Every row gives one point. Before rounding, the points of a table are all equally far from one centre. They may lie mostly on one side of it. Where is the centre, to within rounding?
(in the rows, 128 means zero)

Points, 9 rows:
[[219 111]
 [215 129]
 [144 114]
 [191 148]
 [214 131]
 [161 143]
 [144 119]
 [166 146]
 [175 149]]
Centre: [181 111]

Points (11 x 4):
[[ 96 118 100 147]
 [ 12  80 129 199]
 [ 85 109 160 200]
 [ 81 113 100 174]
 [112 101 115 142]
 [ 81  68 100 164]
 [ 92  39 163 154]
 [ 71 117  84 147]
 [ 49 120  80 117]
 [ 69 126  86 145]
 [ 99  97 117 176]]
Centre: [ 43  99 156 132]

Points (13 x 8):
[[173 150 197 117 175 122  78  75]
 [192 204 240 134 135  87  85  98]
 [172 178 147 169 187 127  49 100]
 [185 155 134 125  91 102  66  96]
 [140 152 138 142 117  48  75 104]
 [192 173 151 146 122  76  83  50]
 [182 168 194 187  99 118 107  88]
 [154 174 129  99 102 110  96  95]
 [123 158 214 151 117  85 109 118]
 [220 174 198 164 120 118 101  70]
 [175 181 213 140 113  89  88  67]
 [134 173 143 146  97  51 103 106]
 [191 144 186 136 115  78  60  77]]
Centre: [184 180 165 143 150  91 105 128]

Points:
[[211  97  81 105 145 158 148 222 124]
 [158  64 176  94 172 176 118 171 147]
 [125 136 138 130 158 119 207 211 161]
 [181  49 158  82 181  88 159 135 123]
 [146 113 121 109 161 113 207 225 110]
 [113 153 144  96 187 159 161 193  88]
 [148 111  82 100 183 172 234 177 148]
 [178 154 100 115 197 127 209 189 110]
 [138 164 108 106 158 155 219 197 147]
 [201 141 121 110 171 147 132 226 169]
 [153 142 140 105 157 170 181 219 115]
 [228  98  84  65 180 105 183 176 132]
 [ 86 158  97 112 162 130 205 195 121]
 [131 102 121 122 198 151 113 180  59]
 [157 166  97 121 154 134 170 235 131]]
Centre: [142 110  96  99 161 127 141 149 144]

Points:
[[120 170 172 119 138 133  75 182  68 167 203 186]
 [ 99 190 124  89  74 159 132 179  60 151 169 211]
 [ 96  86 125 135 132  79  84 190  97 175 183 190]
 [135 123 124  68 122 144  96 192  96 192 178 211]
 [118 123 201  63 109  82 109 199  88 150 174 187]
 [106 178 151  32 123 128  95 195  86 165 190 211]
 [148 119 170 109  97 115 122 145  77 158 120 187]
 [138 113 105 110 105 138  71 178  93 172 136 205]
 [142 137 178  97 118 134 102 153  73 178 165 207]
 [103 145 145  67 104 117  82 200  56 180 152 220]
 [113 133 141 103 135 139  64 154  75 164 196 217]
 [102 118 146 140 119 121  99 185  55 218 155 158]
 [136 152 146  48 133 128 120 165  56 140 180 196]
 [108 182 126 107 112 118 120 203  50 145 163 216]
 [109 197 136  67 115 127 160 172  67 158 151 208]
 [ 98 126 122  89  59 158 121 192  80 136 203 205]
 [108 122 130 102 139 151 100 184  71 172 156 225]
 [115 139 140 131  94 126 116 207  96 177 188 224]
 [103 126 165  71  99 114 141 218  74 199 189 182]]
Centre: [ 79 151 132  92 106 115 107 163 114 153 160 149]

Points (21 x 14):
[[115 200 139 120 149 172  85 185 160 167  46 103 120 134]
 [ 66 210 145 139 187 150  93 185 146 174  66 137  96 152]
 [118 148 166  96 155 182 137 202 215 185  78  96 125 175]
 [120 174 132 104 170 203  64 196 157 168  35 105 126 178]
 [104 185 120 147 159 155  46 163 172 191  67  95 123 186]
 [ 79 198 158 136 185 159 135 198 113 186  95  73 154 172]
 [103 186 142 146 189 191  83 206 181 152  71  81 123 179]
 [115 216 137 127 136 183 109 190 117 153  51  79 162 171]
 [104 201 136 113 126 166  72 189 162 203  75 100 117 169]
 [108 161 137 119 132 167  84 159 170 196  65  98 215 177]
 [127 180 139 131 154 174  77 166 132 186  51  93 159 140]
 [132 178 106 123 168 180  72 125 151 186  53 103 100 181]
 [111 182 139  90 162 191  98 182 127 187  52  58 146 210]
 [123 155  98 177 166 137 104 175 114 174  40  82 124 154]
 [129 142 162 127 152 181  77 111 149 184  32 126 107 196]
 [105 138  86 106 175 161  69 154 147 198  38 102 147 139]
 [ 93 191 150 109 173 207 118 124 185 149  80  65 162 191]
 [142 196 164 115 135 208 114 148 116 165 104  86 124 166]
 [ 95 186 141 146 152 197 114 149 139 185  32 121 140 141]
 [109 153 141 130 167 193  68 170 148 152  16  71 159 194]
 [ 82 148  85 131 152 155  29 149 179 143  29 124 137 164]]
Centre: [ 84 128 121 111 144 151 119 163 137 126  97 128 136 195]

Points (24 x 20):
[[121 169 125 156  76 148  95  60 122  79  90 136 118  15 107 180 165  70
  190 131]
 [201  84 144  99  74 159 111 102 122 100 118 153 105  59  55 193 155 113
  145 184]
 [137 203 115 140  49 162 126  54 115  79  95 175 163  65  60 145 179 103
  153 107]
 [106 139 178 177  87 153  97  56 129  67 118 143 133  83 127 171 144 109
  241  46]
 [119 164 177 176  40 150 163  91 165  59  90 146 163  54  84 194 119  85
  190 102]
 [ 83 112  89  61 129 185 141  73 116  33  78 101 109 114  99 130 147 136
  183 123]
 [ 85 111 150 110  72 154 142 109 124  36 102  93  75  60 110 163 215  77
  153  78]
 [ 94  97 163 116  95 157 183  33 113  44 107  97 144 130  81 199 159 142
  218 172]
 [144 134 130 119  77 109 104  44  76  52 141 125 183  79 130 184 170 104
  201  47]
 [105 112 140 110  51 153 163  75  74  96 101 141  94  69 103 102 104 112
  168 108]
 [ 41  83 146 122  77 108 100  60 115  65  87 145 147  44  98 198 164 101
  153 131]
 [160 154 155 163  61 179  97  53  94  68 134 157 159  66  74 123 155  80
  188 108]
 [106  89 140 125  60 145 100  17 119  74 136 144 142  58  72 150 194 107
  237 105]
 [102 144 152 174 106 138 124  38 137  78 169 113 154  34  77 146 117  66
  202 119]
 [136 117 121  72 120 146 101  60 138  34  83 116 144  82 153 201 129 126
  125 110]
 [121 149 123 102  72 132 118  38 137  52 147 144 156  92 111 181 150  56
  221 108]
 [108 105 144 152 111 176 167  64 105  39  72 172 138  50  56 213 181 164
  203 103]
 [102 115 135 187  94 169 156  54 114  76 163 112  80  53  74 189 169  95
  190 141]
 [ 80  86 121  84  62 131 128  88 122  45 129 134 134  73  31 196 123 126
  224 127]
 [124 149 151 145  38 145  84  18 103  91 136 127 115  81  90 146 150 165
  188 119]
 [137 128 169  91  94 136  88  88  87  50 152 173 131  94  68 148 188  51
  184 111]
 [164  88 154 134 114 153 116  54 178  21 160 128 137  81  86 102 127 110
  177 156]
 [ 69 160 151  64  77 152 125  51 155  96 129 165 111  82  58 159 172  95
  144 119]
 [ 87 146 205 145  83 179 136  61 104  71 119 138 129  69 109 175 123 103
  225 134]]
Centre: [131 117 139 136 120 122 139 117 141 111 106 110 158 100  86 151 174 134
 175 112]
